Rows are points. Each copy is the shape, with its points in the same order, turned, moved and blurred by noise. Some copies are also mirrored. Which?

Shape:
[[ 0.3  2.3]
 [-2.2 -4.5]
 [-1.2  2.6]
 [-1.2  4.1]
 [-0.1 -1.8]
 [-0.8  2.8]
 [ 3.1 -4.2]
 [-1.8 -5.8]]
Copy 1:
[[-0.6  3.0]
 [ 2.0 -3.6]
 [ 1.2  3.2]
 [ 1.2  4.8]
 [-0.4 -1.0]
 [ 0.6  3.4]
 [-3.3 -3.8]
 [ 1.9 -5.4]]
Copy 1 is: mirrored
Copy 2, 8 rows:
[[-2.1  2.3]
 [ 1.2 -3.6]
 [-3.3  0.8]
 [-4.6  2.5]
 [ 0.4 -0.6]
 [-3.6  1.4]
 [ 4.1  0.8]
 [ 3.1 -4.5]]
Copy 2 is: only turned
Copy 3, 8 rows:
[[-2.2  1.8]
 [ 3.6 -3.4]
 [-1.7  2.6]
 [-1.8  3.6]
 [-0.3 -3.0]
 [-0.9  2.2]
 [-1.1 -5.9]
 [ 3.8 -4.6]]
Copy 3 is: mirrored
Copy 4 (8 x 2):
[[-1.4  3.6]
 [ 3.0 -2.5]
 [-0.4  4.5]
 [-0.6  5.1]
 [ 0.0 -0.7]
 [-0.9  4.3]
 [-1.3 -3.9]
 [ 3.3 -3.1]]
Copy 4 is: mirrored

Shape:
[[ 0.1  2.2  1.0]
 [ 2.9 -4.5 -2.9]
 [ 3.0  0.1  2.0]
 [ 3.4  2.5  1.5]
 [-1.9  3.8  3.1]
 [-5.6  0.2 -5.2]
 [-2.5 -3.1 -2.4]
 [-2.9  0.5 -2.5]]
Copy 1, 8 rows:
[[ 0.3 -2.1 -1.3]
 [ 4.3  4.7  0.4]
 [ 3.9 -1.7 -0.8]
 [ 2.9 -2.7 -3.0]
 [-2.0 -4.5 -0.6]
 [-5.5  4.2 -0.6]
 [-0.6  3.7  1.7]
 [-2.5  1.9 -0.5]]
Copy 1 is: mirrored
Copy 2, 8 rows:
[[ 0.2  2.6 -1.0]
 [-3.4 -3.0 -4.5]
 [-1.7  3.1 -3.4]
 [ 0.6  4.8 -4.4]
 [ 1.2  5.1  0.8]
 [ 2.1 -3.5  4.2]
 [-1.8 -3.4  1.5]
 [ 1.1 -1.4  1.6]]
Copy 2 is: mirrored
Copy 3 (8 x 3):
[[ 1.2  0.0  0.0]
 [-6.1 -1.3 -3.7]
 [-0.6  2.7 -2.2]
 [ 1.5  2.2 -2.8]
 [ 3.3  1.3  2.5]
 [-1.5 -7.2  2.9]
 [-4.7 -3.1  1.6]
 [-0.8 -3.9  1.3]]
Copy 3 is: mirrored
Copy 4 (8 x 3):
[[ 2.1 -1.0  1.1]
 [-1.9  4.5 -4.3]
 [ 1.9 -0.6 -2.5]
 [ 3.7 -0.3 -0.5]
 [ 2.4 -3.9  3.8]
 [-4.6  2.5  5.5]
 [-4.2  1.1  0.0]
 [-1.7  1.6  3.2]]
Copy 4 is: only turned

Shape, 8 rows:
[[-3.8 -0.1  4.9  2.3]
 [-1.7 -2.4 -3.7 -3.3]
 [ 1.5 -3.3  0.7 -0.5]
 [ 1.7  3.0 -2.1 -3.3]
 [ 3.0  2.3  1.6  5.5]
 [ 3.5  3.0  1.6  2.3]
 [-1.0 -2.4  3.3 -3.2]
 [ 1.0 -0.9 -3.5 -5.0]]
Copy 1 (8 x 4):
[[-5.4 -1.3 -5.1  2.9]
 [ 4.4  2.4 -3.6  2.4]
 [ 0.9 -0.8 -3.9 -1.4]
 [ 1.6  2.6  2.2  1.4]
 [-2.7 -5.8  1.1  0.7]
 [-2.5 -3.0  2.0 -0.2]
 [-1.6  2.6 -4.9 -0.5]
 [ 4.2  3.8 -1.1  0.7]]
Copy 1 is: only turned
Copy 2, 8 rows:
[[-4.3 -2.5 -1.0 -4.1]
 [ 3.1  4.2  1.4 -0.9]
 [ 2.7 -2.1  1.4 -1.3]
 [-0.5  2.0  3.0  4.0]
 [-1.9 -4.8 -3.2  3.2]
 [-2.1 -3.7 -0.2  4.2]
 [ 0.1 -1.0  3.7 -3.6]
 [ 3.5  3.6  3.8  1.7]]
Copy 2 is: only turned
